Each point is reached from the start by the listed moves, each made 0, 1 or 2 times, or once backwards (-1), plus a little noise. Say if it took an odd or an even number of moves. Then give how often each move was made.
In the rows, zero is written as 128.

Moves:
(1): [144 142 139 156 146]
(2): [161 149  99 135 120]
(3): [130 128 162 157 125]
Start: [124 112 148 138 121]
Points:
[122 118 164 159 167] -> even (2, -1, -1)
[176 148 198 232 126] -> even (1, 1, 2)
[222 183  77 179 145] -> odd (2, 2, -1)
[190 162 173 230 147] -> even (2, 1, 1)
[ 96  93 244 190 123] -> odd (0, -1, 2)

Moves:
(1): [130 120 134 136 121 112 124 126 131 137 143 115]
(2): [157 140 136 125 128 117 131 113 127 132 114 111]
(3): [123 143 126 128 122 126 144 129 117 126 130 124]
(4): [130 132 117 148 126 125 121 117 124 146 123 124]
(5): [142 112 125 142 155 119 126 134 116 121 140 139]
(6): [114 138 134 116 137 132 134 104 111 125 133 128]
(7): [142 145 127 120 137 134 130 132 137 128 155 112]
(8): [124 128 120 113 125 130 123 126 129 160 135 135]
(9): [125 122 135 113 127 134 114 147 124 137 125 117]
(10): [135 156 142 136 130 121 122 124 141 124 118 127]
(11): [120 123 132 140 104 123 114 135 115 111 150 134]
Start: [118 129 119 126 130 133 135 132 137 130 128 126]
Points:
[150 213 157 121 130 107 148  86 152 161 119  23] -> even (2, 1, 1, 1, -1, 1, 1, -1, 1, 1, -1)
[136 249 105 142 208 134 162  40 125 173 122 133] -> odd (-1, 0, 1, 2, 1, 2, 1, 1, -1, 2, -1)
[114  37  99 213 112  89  74 154  58 139 180 146] -> even (1, 0, 0, 2, 2, 0, -1, 0, 1, -1, 2)
[ 89 188 129 100 164 157 189 102 116  60 207 114] -> odd (0, -1, 1, -1, 0, 2, 2, -1, -1, 0, 0)
[107 145 133 141 137 137  93 178 172 172  57 125] -> odd (0, -1, 0, 1, 0, -1, -1, 0, 2, 2, -1)
[165 111 125 115 126 102  96 153 162 238 113  60] -> odd (2, 1, 0, 1, 0, -1, 0, 1, 2, 0, -1)
[ 61  46  81 154 129 115 111 128  55 137 215 221] -> odd (0, -1, 0, 0, 2, 1, -1, 2, -1, -1, 2)

Moves:
(1): [129 134 127 134 128 134 129 135 132 131 129 138 137 130 127 114 123 125
 128 121 128 128 123 122]
(2): [115 124 132 135 124 137 131 132 138 131 131 123 122 130 129 137 130 123
 134 130 149 129 126 122]
(3): [126 123 129 130 133 125 125 135 131 127 126 122 120 121 126 126 134 124
 132 121 130 128 137 127]
(4): [126 136 125 131 120 134 131 129 128 137 134 123 118 130 127 127 122 135
 127 120 127 134 128 135]
(5): [130 142 121 119 116 118 140 125 120 124 133 142 117 150 120 128 126 128
 129 138 139 127 136 137]
(6): [124 135 122 138 132 135 121 131 134 135 130 136 139 131 123 123 130 132
 127 137 136 130 135 127]
(7): [121 130 134 140 123 133 140 122 125 132 113 133 130 122 122 132 126 123
 133 123 122 127 152 130]
(8): [138 130 124 132 115 123 125 122 132 125 126 123 141 126 123 130 125 124
 141 128 135 134 129 135]
(9): [139 147 128 138 122 121 141 117 134 122 118 145 120 133 116 114 122 141
 137 129 109 127 116 131]
(10): [138 134 123 118 113 136 126 137 121 121 131 135 119 116 135 131 128 130
 123 131 133 135 130 124]
(11): [116 133 128 122 124 130 136 130 127 133 147 124 123 117 126 114 121 122
 132 131 128 126 127 137]
(12): [119 123 135 135 150 134 123 124 137 111  94 125 145 123 133 120 121 120
 128 128 143 130 120 136]
(13): [130 126 133 116 135 123 132 129 132 120 122 138 142 123 116 137 118 138
 128 140 123 140 127 132]
(14): [121 121 132 135 132 126 108 133 128 126 133 137 114 125 133 126 139 129
 136 114 126 121 133 140]
(15): [121 118 135 131 125 125 129 136 134 125 125 129 124 130 134 131 138 118
 119 126 126 134 129 130]
(16): [132 115 148 130 133 131 127 133 126 129 130 113 125 131 146 123 125 134
 134 124 130 132 142 132]
(17): [134 129 127 125 120 128 122 130 130 138 116 133 129 127 131 123 122 120
 126 129 126 120 133 127]
(18): [127 131 135 131 130 120 127 121 137 130 126 131 130 117 137 131 135 134
 125 114 126 133 132 126]
(19): [128 117 130 122 130 125 128 111 126 122 126 144 128 124 118 122 121 127
 121 128 130 131 133 126]
(20): [142 132 133 128 141 132 130 135 121 135 129 138 136 125 128 136 131 117
 132 126 129 129 112 137]
(21): [131 127 135 120 127 130 123 125 135 129 132 125 131 137 128 127 129 130
 119 128 138 121 128 128]
(22): [129 124 135 120 124 122 146 131 115 136 122 127 125 122 122 125 138 137
 124 121 130 131 132 138]
(23): [124 122 124 124 117 146 127 115 142 137 131 139 130 131 137 128 140 128
 136 134 118 127 124 140]
(24): [125 124 136 124 116 134 122 127 128 131 139 126 123 135 121 120 131 122
 136 128 126 136 121 117]
Start: [133 115 115 113 116 126 137 127 119 121 112 131 133 119 147 135 132 133
 135 128 122 131 118 131]
Points:
[108  91 199 139 156 147 131  92 201  95  92 178 167 100 126  88  85  95
 234 111 181 185 105 211] -> even (1, 2, 2, 1, 1, 0, 0, 2, 1, -1, 2, 2, 2, 1, 0, 2, 0, 1, 2, 2, 0, -1, 1, 1)
[140 168 152  73  39  83 122 130 160  99 123 249 112 103  95  39 100 161
 102 134 104 168 150 126] -> odd (1, -1, 0, 0, 1, 2, 0, 0, 2, 2, 2, 0, 2, 1, 2, 0, 2, 2, 1, -1, 2, 0, -1, 2)
[145  81 146  67 100 122  98 145  72 130 216  95  45  52 195 126 143 182
  89  34 166 126 149 148] -> even (0, 0, 0, 2, -1, -1, -1, 0, -1, 2, 1, -1, -1, 2, -1, 1, -1, 1, 2, 0, 2, 1, -1, -1)

Moves:
(1): [124 122 124 125 127 141 113 138 129 123 117 126 128 134 119 134 118 148
 140 129 141 120 123 138 122 118]
(2): [129 129 122 130 135 131 127 138 124 128 125 133 134 130 124 119 117 115
 134 124 130 113 127 120 134 126]
(3): [148 125 130 126 131 127 115 138 123 112 119 125 129 131 120 130 130 129
 145 130 125 128 133 124 135 144]
(4): [132 128 124 121 131 122 132 131 121 147 123 120 141 125 122 119 104 134
 120 124 129 132 120 127 122 130]
(5): [131 129 126 117 141 138 137 123 136 143 122 122 130 126 124 141 122 134
 133 123 134 134 137 132 127 129]
(6): [137 116 124 137 132 131 124 123 119 126 132 129 117 135 139 137 126 125
 120 138 120 110 136 127 134 113]
(7): [114 111 108 134 116 135 137 146 113 125 132 127 140 134 129 122 117 143
 138 111 134 130 129 133 114 124]
(8): [126 125 128 120 126 126 127 122 139 123 123 132 124 130 130 125 122 129
 129 123 127 127 122 137 128 136]
(9): [134 127 122 136 122 136 133 136 127 123 135 123 128 121 128 125 143 129
 132 125 132 127 126 137 133 129]
(10): [132 121 130 131 126 126 131 130 131 129 128 124 141 127 132 130 138 130
 131 128 124 119 131 129 126 124]
(11): [128 138 122 124 132 135 125 125 112 124 122 130 135 115 131 129 137 133
 131 131 121 123 144 124 133 133]
(12): [134 139 134 126 130 127 135 115 127 129 140 109 121 122 130 128 127 126
 134 121 126 125 135 123 134 127]
(13): [142 114 132 139 124 133 125 123 109 112 126 128 131 139 114 134 122 117
 125 134 146 112 126 132 138 120]
(14): [139 118 121 126 126 132 112 136 133 134 119 126 128 142 131 120 134 138
 126 120 124 121 128 111 128 126]
(15): [135 115 132 132 136 146 133 116 130 135 130 135 124 128 135 142 129 134
 131 126 130 125 115 128 124 128]
(16): [124 129 128 124 124 127 123 125 124 139 122 125 125 123 131 125 139 122
 129 127 120 138 124 122 135 127]
(17): [123 127 131 130 133 118 121 129 128 116 111 139 128 141 129 138 122 140
 124 123 134 121 123 139 123 102]
(18): [129 136 128 120 125 128 130 134 120 122 129 122 126 122 130 126 137 117
 130 131 123 119 130 126 123 117]
(19): [149 128 133 134 135 126 123 121 124 126 123 129 132 139 126 109 120 105
 130 128 133 130 139 125 123 123]
(20): [135 129 128 125 123 136 135 121 133 135 138 137 127 132 128 127 128 134
 132 131 127 129 126 130 136 127]
(21): [123 130 118 125 122 111 129 127 132 127 130 126 122 122 126 116 140 135
 131 132 124 131 129 116 129 129]
(22): [132 130 134 125 120 123 127 127 123 128 119 134 126 125 121 120 121 126
 129 129 130 125 134 126 126 130]
(23): [121 124 128 127 126 117 116 129 123 123 127 134 132 127 122 138 124 130
 131 117 132 128 126 133 119 123]
(24): [131 139 130 124 115 131 133 129 134 128 127 119 117 128 154 127 127 126
 129 145 144 124 125 133 133 125]
Start: [121 130 134 141 128 138 108 119 124 135 127 139 128 136 113 139 125 128
 125 133 128 130 135 117 122 110]
Points:
[165 115 137 134 151 122  54  66 115  82  91 157 111 178  88  96  71 130
 163  93 170  80 123  89 105  86] -> even (1, 1, 0, 0, -1, -1, 0, 2, -1, -1, 1, 2, 1, 1, 2, -1, 1, 0, 2, 0, 2, 0, 1, 0)
[211 176 140  63 131  91  83  93 178 199  65 102 146 162  91  61  38 136
 176 141 183 133 164  87 135 130] -> even (1, 1, 1, 2, 2, -1, -1, 1, -1, 1, 0, 1, 0, 1, -1, 0, 0, -1, 2, 2, 2, 1, 1, 2)
[170 132 161 155 125 127 124  44 161 136 177 119 120 119  94 116 213  81
 133 129 106 175 146  98 173 166] -> even (-1, -1, 0, -1, 0, -1, -1, 1, 1, 1, 0, 1, 1, 0, 0, 1, -1, -1, 1, 1, 1, -1, 0, -1)
[155 147 194 105 128  78  25  49  65 119  49 176 151 176  11 119   7 123
 120  82 165 119 121 141 140  74] -> even (1, 0, 0, 2, -1, -1, -1, 2, -1, -1, 1, 2, 2, 0, -1, 2, 2, -1, 1, 2, -1, 2, 2, -1)
